Rows are points. To make a cloud, some directions were put in groups of two or more. Within a group, all points are equally far from the middle, so they leave a hole (a ring in 2 directions, a hollow ball in 3). The other directions are filled evenly. Then the cloud was stretched, turned, moved and blurred a little. Count the holes, and give their numbers of directions, smallest first.

Cloud:
[[ 11   0  58]
 [ 31  -2   5]
 [ -6  46  20]
 [  7 -44  14]
 [ -1  -9  10]
 [ 22  25   6]
 [ 20  24   5]
 [ 17 -44  40]
 [-18  -6  43]
 [ -5  32  32]
 [ 10  -8  -5]
 [ 15 -40  44]
 [  0  46  33]
 [  9  -1 -31]
 [-24 -22  22]
 [  1  47  38]
 [-18  -4  59]
 [-37  12   3]
 [-19  13  66]
 [ 37  26  22]
 [-33 -28   6]
 [-21  11  37]]
Holes: 0

Cloud, 27 rows:
[[ 47  11  27 -19]
 [ 15 -20 -44  -8]
 [  3  29  16  42]
 [ 27 -37  33  10]
 [-31 -43  20   0]
 [ -1 -44   5 -43]
 [-36  17  37   3]
 [ -8 -52  23  -3]
 [-29   2 -38 -13]
 [ 45  25   5 -18]
 [-33   2  45 -10]
 [ 11   9 -20  41]
 [ 33 -31  37  10]
 [ -7 -32  14 -49]
 [-38  20 -22  -8]
 [-10  47  -2  11]
 [-47 -11 -14   8]
 [-25 -47  24 -13]
 [-19 -17 -25  30]
 [-29 -11 -39   6]
 [ 26  10 -32  27]
 [ 19 -14  43  28]
 [ 14 -25 -42 -18]
 [ -1 -30  -3 -52]
 [ 20   8  52 -23]
 [ 27 -21 -40  -7]
 [ 50  21 -10  -2]]
Holes: 2 (2, 2)

Cloud, 54 rows:
[[ 47 -40  -2  -5  18  44]
 [ -6 -49 -31  16  19 -33]
 [-36 -13 -45  28  22  18]
 [-45   7 -13  -9  38   8]
 [ 31  -7   6  28 -29 -41]
 [-34 -39  -7  -2  42  17]
 [ 22 -15  -4  -1  -8 -46]
 [ 25 -14 -23 -14  18   0]
 [-16  -4 -19 -50  15  53]
 [-12 -16 -16 -14  55  38]
 [ 48 -43 -26  23 -39 -22]
 [-21   3  -6 -72 -12  -4]
 [ 47 -11 -28   6 -45 -34]
 [ -2 -11  23   8 -27  21]
 [-42  43  21 -14  26  -7]
 [ 68   0   2  -6 -18 -31]
 [ -5  -3 -20  -7  18 -50]
 [ -3  24 -20  18   5 -39]
 [ -9  47 -16  13  15   3]
 [ 40  13 -50  12   7 -10]
 [-48  31  -1 -15  -7 -63]
 [ -4 -15 -14 -43  66 -11]
 [ 16  -1 -30 -38  35  -5]
 [ -8   7 -33 -13 -31 -37]
 [ 16 -39   3 -48   6  -1]
 [-13  13  -2  33  13  14]
 [-44  15   4  -4  40  11]
 [ 16 -41  26 -33  22 -19]
 [ 41   5   9   8 -22  -9]
 [-46 -35 -38  14   3  13]
 [-10   2  10  -2  14 -35]
 [ 18  -5 -27  43   7 -11]
 [ 28 -14 -10  33  -2 -18]
 [  7  34   0   6   5 -59]
 [ 35   0 -54   9   1 -31]
 [ -9   3  25 -14 -28  16]
 [ 34 -17  11  41 -21 -39]
 [ 40  23 -39  26  -5  27]
 [-36 -23  33   5  38  -9]
 [ 20  27 -17   3   4  17]
 [-24  10   6  -3 -51 -69]
 [-20   2  28   1  28 -53]
 [-31 -18  12  55 -18  -1]
 [ 21  22 -42  12 -41  10]
 [-26  22  -8 -38  20 -23]
 [ -2  19 -68 -27 -49 -13]
 [  2 -32 -38 -41 -18 -19]
 [ 21  -4  16 -26 -23 -48]
 [-36 -10   6 -37  28 -59]
 [-47   3  -1 -42  14  42]
 [ 32  25 -39 -22  12 -48]
 [ -5 -27 -38 -16 -35   1]
 [-21 -30  -1  23  16  27]
 [  7   3  48 -18   0 -34]]
Holes: 0

Cloud, 80 rows:
[[-11 -64  13  13  59   0   1   9]
 [ 22   5  45  -8  -3 -17  32   6]
 [ 28  -2  28 -11  34 -36   4  38]
 [ 31 -11 -14 -41 -10  21  30  -1]
 [-58  18   6  38  23 -21 -32  -8]
 [-27  13 -10 -18  38   9  -6  51]
 [ 10   9 -49 -39  45  34 -10  -9]
 [-33 -13  -1 -32   3  18  12  25]
 [ -5  29   3 -15  23   7  17  79]
 [-20  18 -38 -11  33  24  19  34]
 [ 22 -29  -7  19   2  -8  36 -14]
 [-52 -36  24 -18   4   6 -31  19]
 [-32  37  12   2 -17 -34  22  38]
 [  6   1 -43 -32  12  22   9 -31]
 [ 69 -19  16   5   1  13  55  32]
 [-27   2  48  -3   2  23   2  41]
 [ -2  36   9 -47   7  53  20  17]
 [ -8  -9 -12 -20 -16 -43 -17   3]
 [-54 -44 -28   1  -6   6  13  11]
 [-66  15  21  35  11  -9  11   2]
 [ -6 -31  -5  16  42  19  19 -30]
 [ -4  10 -33 -30  35  38   2  21]
 [ -3 -49   3  -4 -17  36  53   9]
 [ 21 -41   2  19 -33 -17  19  20]
 [-37   1  15 -33 -46  41  23   8]
 [ 16 -42 -13  15 -18 -12   8 -15]
 [-17  12 -55 -28  50   1  27  -7]
 [  8  19 -37  14  -7 -24  64 -14]
 [-14 -10 -41  -1 -24  -7  17 -59]
 [-13 -12  54 -20  16  27  32  63]
 [-12  22   9 -29  49  29  11  26]
 [ -3  34 -36 -19  -2 -31  49 -15]
 [  5  42  14 -10  15 -39  33  13]
 [-23  19 -14   4  24 -55  -4  54]
 [ -4 -16  23  18  25 -50 -28  27]
 [-14 -60 -33  10  28  -2  27   2]
 [-16  33  -4  22  73  23 -13   7]
 [-11  17  20 -37  18  23  27 -18]
 [-68 -12 -53   8   8   3 -20 -16]
 [  4 -40 -15  -3  16  41  28  18]
 [ 14  13  40  -9 -20  -4   7 -35]
 [-29  14 -14 -11  59   3 -29  42]
 [-14 -19  41  -3 -14  47  20 -44]
 [-37 -44 -32  29  34  11  15 -25]
 [ -6  -6   0  -7  31 -52 -38  -3]
 [ 31  21  -7  35   7  32 -42 -15]
 [-31 -44 -28 -26  35 -27   5  20]
 [ -9  35 -30  30 -19  24   3  -9]
 [-11 -27  20  16 -57  31  25  52]
 [-19   2  51  26 -20 -15   2  25]
 [-16  21  18   3  10 -44  42 -22]
 [-43 -16  17   7  52  -1  -8  33]
 [ 48   0   7  20  20   5  -2 -14]
 [-20   1 -11  16 -42 -26  22  35]
 [-11  16   1  -5  43 -17 -15  77]
 [ 41  -4 -21  18  46   3 -15 -38]
 [  8 -35   5   5  57  31 -12 -17]
 [ 14  14  -1 -45  24 -10  33   7]
 [ 28  25  -5  -4 -10  54  27  54]
 [-32  35  16  -9  -2   6   3  37]
 [-20 -12 -37  59  36 -14 -15  24]
 [-57   0  12   2  14  22 -34 -44]
 [ 17  -4  54 -13 -15 -30  25  41]
 [ 14  33  -7 -37   8  60  17  43]
 [  4 -30 -54  -7  34 -20   9  -7]
 [ 30 -29   9   5 -42 -11  50  35]
 [-49   8  19   1  22   8  -8  15]
 [-21  29  20   6 -24 -27 -28 -47]
 [ -6  31  30   0  26  36 -14  22]
 [ -2  35  -6   3  33 -34 -26 -36]
 [ -4   4   4  42  47  20  -2  29]
 [-32 -37  42 -25  -8   0   8 -12]
 [  9   5  12  46  10  14  29  40]
 [-40  40  22  20  19 -10  22  25]
 [ -3 -44  -8 -22 -33  -1  35  -2]
 [-12  27  14  -6 -17 -25 -46 -42]
 [-14  51  13  -9 -13  -7  17  39]
 [ 18 -21  -5  13  42  52  43  34]
 [  0 -38 -33 -31  48  -8  12  37]
 [-48  -6   9  -7  35   3 -21  23]]
Holes: 2 (2, 2)

Cloud, 93 rows:
[[ 22  24  10 -53 -32 -29  -7  19 -59]
 [-10 -37  10 -34  23 -39  39  30  -4]
 [-50  13  -4 -42  26 -17  59 -20 -22]
 [  0  49  15   2  27  23   1 -50  -6]
 [ -6  19 -37 -49  38  15  24  21   8]
 [ 28 -31  26  17  12 -21  11 -12 -12]
 [-51 -18  27   2  37 -46  31 -10  24]
 [ -1  30  33  30  27  19 -28   7 -33]
 [-39  -1  16 -26  12 -11  54 -23 -45]
 [ 43  37   0   1 -12 -36  -1  23  33]
 [ -9  -1 -29  49  52 -21   1 -16 -35]
 [-23  28  26  -6  42  28  47 -29  -2]
 [-14 -42  22  -2 -15  -9  -6  52 -55]
 [  4  38 -16  27  52 -18  41 -58 -11]
 [-14  -9 -28  11 -10  23  33  40  23]
 [  6  -4 -26  -7  32 -57  20  47  -8]
 [-23  21  -5   9  14 -63 -16  33 -25]
 [ 37  15 -25  -8 -30  24  45 -10   5]
 [-23 -45  -4 -16   8   6  21  45 -12]
 [ -3  50  43   7  13 -11   7  30 -35]
 [-41  59 -43  -9  -4 -45   4 -18 -28]
 [-16 -23 -22 -24  10 -52 -32 -26   7]
 [-42 -17 -12 -45  13  25 -22 -19  21]
 [-10 -33 -41   6  32   1  16  31  20]
 [ 32  10 -34 -39 -10  19 -12  21  34]
 [-19  24 -11 -55  -8   5 -19  36  20]
 [ -2  21 -31  42  42 -11  11  22  -6]
 [-18   8  11 -21  35   8  -9 -33 -81]
 [ -2  36 -36 -33  15  16 -17  18 -11]
 [-32 -14  37  -1  12  -2  53  48  30]
 [-16  19 -16  -4 -41  -9  37 -44  28]
 [-11  12 -11 -68  11 -10  -1  36 -19]
 [-11  18 -16 -49 -14  11 -29 -40 -40]
 [  8 -46  -9 -29 -17 -24 -36  45 -28]
 [ -2  33   0  37  13  35  35  -6 -14]
 [ -6  33 -15 -27  19 -59  -3 -10 -48]
 [-48 -31 -21 -18  32 -28  33 -18 -53]
 [  9  47  22 -44   8 -24  46   1  32]
 [  0   7  -6 -40  54 -11 -26  32  10]
 [ 39  12   0 -25 -18 -33 -27 -27 -18]
 [  3  10  18  -9 -50 -24   7  29  30]
 [-16 -34  50  19  29 -23 -31  -7  11]
 [ 29 -24  41  15 -13 -32 -14  17  24]
 [-30  47  15   0   8 -27 -12  49 -33]
 [  2 -20  -4   0  53  22   5 -18 -30]
 [ -5  13 -13  27 -36 -23 -18  38  -2]
 [ 33   9   4  23  -7 -37  28 -10  33]
 [  9 -16  16 -70 -15  17  33  18  19]
 [-20  62  -5 -38  -3 -13   1   3 -29]
 [-18   9 -26 -55   7   7   9  26 -27]
 [-35  -1  24   8  48   0   2  25 -23]
 [-15  21 -25  17 -12   6 -13  28  16]
 [  9   2 -44 -30  -6 -44  25  12  34]
 [-30   6 -13 -19  72 -18  33  -6  -6]
 [-38   5  -7  36  40 -43  40  16 -35]
 [ 28  -9  -1  10  53 -22  19  35  55]
 [  6   9  33 -22 -22 -18  64   5   9]
 [ 10  51 -18  19 -13 -45  55 -23  -2]
 [-26   7 -45  10 -26 -42   0   1   0]
 [ 18  -8  -2 -22 -48  18  -7   1  -3]
 [ 17  15  -4 -27  34   0   0 -35 -53]
 [ -5  -8  34 -59 -16  -2  26  26 -14]
 [-14  -2   2  10   7 -66   5 -30  29]
 [ 34  27 -17  45  24  21  26  -2 -24]
 [ 29  -6 -14  12 -12  14  55 -44 -22]
 [ 25  -8  -1  42  -7  -2   8 -43 -21]
 [ 12  27  -6 -52 -18  24  41   2  24]
 [ 39  44   2  -1  14  20  -8  15  51]
 [-18  61  -5 -34  29 -10  -9 -14 -13]
 [  8 -25 -10   9 -24  35  25  25 -21]
 [ 15 -12  16  13  24  15  20 -35 -53]
 [ 11  -2 -14  22  50  22  19 -48 -14]
 [-14  22  24 -12  57  25 -29 -22   0]
 [-21  48   6 -41  39 -31   9 -28  17]
 [-12  56   6 -15 -18  12  18  30 -46]
 [-25 -28 -38  57  30 -34  27 -23 -17]
 [-30 -10  31  22  32 -22 -21  27 -54]
 [  5   4 -11  22  -1  -2 -40  -3  46]
 [  7  28  40  25 -20   2   1 -39 -17]
 [ -9  -8   1  13 -23 -35 -32 -34  49]
 [ -7 -23  11   1  49 -31 -15 -15 -44]
 [ -2 -32  34   7  -4 -20   9  -6 -65]
 [ 42  -7   3  19   2  -3 -10   6  62]
 [ 26  41   3   8  19 -45 -33  16 -15]
 [  6 -32 -35  19  46 -23  12   8  -5]
 [ 25 -47 -22  -1  -2  27  38   3  10]
 [  2 -20 -34 -27 -25  -8 -42   5 -24]
 [  0   0 -26  15 -12  10   5 -38  63]
 [-20  58 -16  28  34  15  30 -17 -10]
 [ 17  -9  13  25 -17  18  40 -28 -22]
 [ -8  38  -7  -5 -37 -60 -34   7 -19]
 [ 29  25  -9  38   0  26  12  -2   9]
 [-59  21 -14 -34  10 -25   2   3  43]]
Holes: 1 (6)

Cloud (102 x 9):
[[ 22 -18  40  -5  39  56  25  18   7]
 [ 19   0  33   4 -25  31  -3  18 -63]
 [ 16   4 -17  30  11  23   0   6 -24]
 [-28  21  38 -33  -1  38   5 -31 -63]
 [ 33 -11   7  33   0  -5   6 -14 -34]
 [ 51   6 -30   2 -11  -9 -22 -13  24]
 [-10 -38  19  23  12 -40   1  16   9]
 [ 58   1  18  11 -26 -14 -13  41   4]
 [  0   7  -5 -17   9  59 -36  -4  -5]
 [  9 -11 -12 -17  12 -45 -20   2  23]
 [ 15  46 -27  15  -8  -6 -11 -16 -12]
 [ 66  31  -6  27 -12 -40   0   0   8]
 [-26 -51  -8  -8  32  70 -13 -22  11]
 [ -8  -7 -28  41 -16  15  -9 -19 -24]
 [  9 -14  29 -28  -9  19  33 -13 -43]
 [ 22 -28  40 -22 -44  10 -10 -23  26]
 [ -7  11 -34  33  26  32 -48   2 -17]
 [  3 -11 -78  24 -16  24   1  14 -36]
 [-21  17 -15  30   0 -30   1   1  18]
 [-25  23 -18 -15 -48  56 -43  16   5]
 [ -9 -35 -37 -17 -20 -12 -28 -35  41]
 [-12 -44 -13   7 -30   3 -49   1   4]
 [ 20 -32  13  -4 -53  26 -21 -50  40]
 [-25 -12  26  19   0 -28  18   0  -7]
 [ 14 -32 -44 -24 -42 -25  18 -47  21]
 [ 36  -7 -65 -13  32  14  23  -3  -6]
 [-51  18 -30  31 -33 -13 -57  49  22]
 [ 22  56 -26   0  -8  21 -26 -21 -20]
 [ 16   2 -46  27  18 -18   9  40 -24]
 [-27  -2  -4  29  -2 -20  -6 -23   8]
 [-14 -45 -12  32 -96 -30   2  29 -20]
 [-32 -35  -4  33 -18 -51 -16 -38 -42]
 [ 18 -19  21 -20   4  16  18  49 -21]
 [-12 -54  -8   7   6 -42  15 -28 -34]
 [-22  20 -35  40   3  36 -48   2 -23]
 [-48 -83  21 -11   7  21   2 -17  -9]
 [ 28   9  24  33 -12 -51   6  31  44]
 [ 39  -1  -3 -18  -9   4  -5 -12  71]
 [  8  33 -30   8  30  17 -29   6   3]
 [-18  -5 -42  43  35  27  -7  50 -18]
 [  9  -5 -13  40 -77 -20 -15  35 -16]
 [ 50   4  20 -15 -29   8  20   9  13]
 [ 36 -10 -57  19 -27  -5  -2  -7 -12]
 [-43 -18  49  -6 -27  13   3  -1   4]
 [  8  -6  -5   8 -15  24 -10  35  19]
 [-20  25  -1  14  -4  -9 -45   6 -80]
 [-33 -11 -44  34  51  20 -43   2   5]
 [-15  12 -27 -26  22  60 -18 -29 -32]
 [  9 -38  26 -21 -10 -48  38 -23  36]
 [ 25 -15  21   0  35 -15 -21  14 -54]
 [  5  -9 -20  35 -49 -29  -8  49  -8]
 [ -8 -47   8  36 -15  -8  27  24   2]
 [ 23  12 -12 -12  16  89 -11  11 -30]
 [ 29 -15   3 -10  20 -43  10  52  -7]
 [-53 -18 -16   0  17 -15 -12 -22  -1]
 [ -5  10 -33  34 -20  11 -48  24 -25]
 [ 26  40  -7  -4  -1 -13  -3 -30 -14]
 [-44 -31 -23 -13  39   8 -20   2 -29]
 [ -6   1  28 -30  -4  46   0  15 -63]
 [ 11   2 -12  46  29 -38  23  26 -12]
 [-34 -11 -19 -14 -60  31 -40  21  -3]
 [  1 -79 -17 -21  -3   9  25   4 -18]
 [-27   0  16  32   9  43 -14 -16 -20]
 [ 17  -4  30  -5 -15  -3  20 -28 -68]
 [ 23  29  21  16 -23  13 -33  32  62]
 [-40   5 -30 -47  -2  13  -3 -10 -14]
 [ -6 -44 -35 -15  46  23  28 -12  31]
 [ 21   7  28 -15 -66  16  31  -1  -3]
 [ 50  -2  -1  -1 -40  -8   8 -10  -1]
 [  4  -6  71  -4  -8  12  48  48 -27]
 [ -1 -34 -14 -25 -14 -23  31 -59  17]
 [-28  12 -71  27  -4 -21 -49  16  -4]
 [ 27  57 -12  14 -21 -34 -38 -20 -27]
 [-12   8 -13 -43 -42  14  -2   5   4]
 [  6   6 -15  -7   4  -8 -34 -13 -34]
 [ 31 -27  53  -9  14  18  34  37  12]
 [ -7 -23  49   1  -2   3   0 -25  48]
 [ 28   3   2 -14 -19 -16 -34   1 -50]
 [ 25   0 -32   5  29  -9  20  32 -32]
 [ 13 -45  -7 -22  -8  30 -17   8 -51]
 [ 31   2   9  20  23  25 -23  46 -18]
 [-10   8  18  11  -6  21  -8 -30  -7]
 [-23   3  16 -19  10  36  18  40 -48]
 [ 11 -21  29 -20   1  14  27  22   1]
 [  9 -38  -8  -2 -25  28  -3  18 -11]
 [ 33 -19 -49  38   6 -29  22 -28   3]
 [-26 -67 -20 -19   8  26 -31 -18 -36]
 [-24 -12 -22 -19 -66  -2  -6 -64 -30]
 [ -9  25  20   1 -23  70 -13 -35 -38]
 [ 25  19 -10 -10  21  32  29  -4  -7]
 [-17  23  -9  22  -2 -18 -28  22  11]
 [ -4 -13 -53  -2 -30  36 -34 -14  57]
 [-17 -33 -54  -2  18  10   2  19 -22]
 [-14   6 -60  43 -10  10 -41   7 -38]
 [ 51  17   3 -19  -2 -19  -6 -79  41]
 [ 67  -4 -22  -1  35  14  -4   5 -17]
 [-12  -2   9 -28 -42   7   8 -28  11]
 [-53  -8 -42  -6 -13  29 -18  26  12]
 [ 30  30 -31 -30  -5  29  29   1 -43]
 [  8 -17   5  44  59  -7 -14  -2  27]
 [-19 -14  20  21 -43 -15 -29 -32  14]
 [  4 -50  -9   9  32  -9  24  31 -29]]
Holes: 0
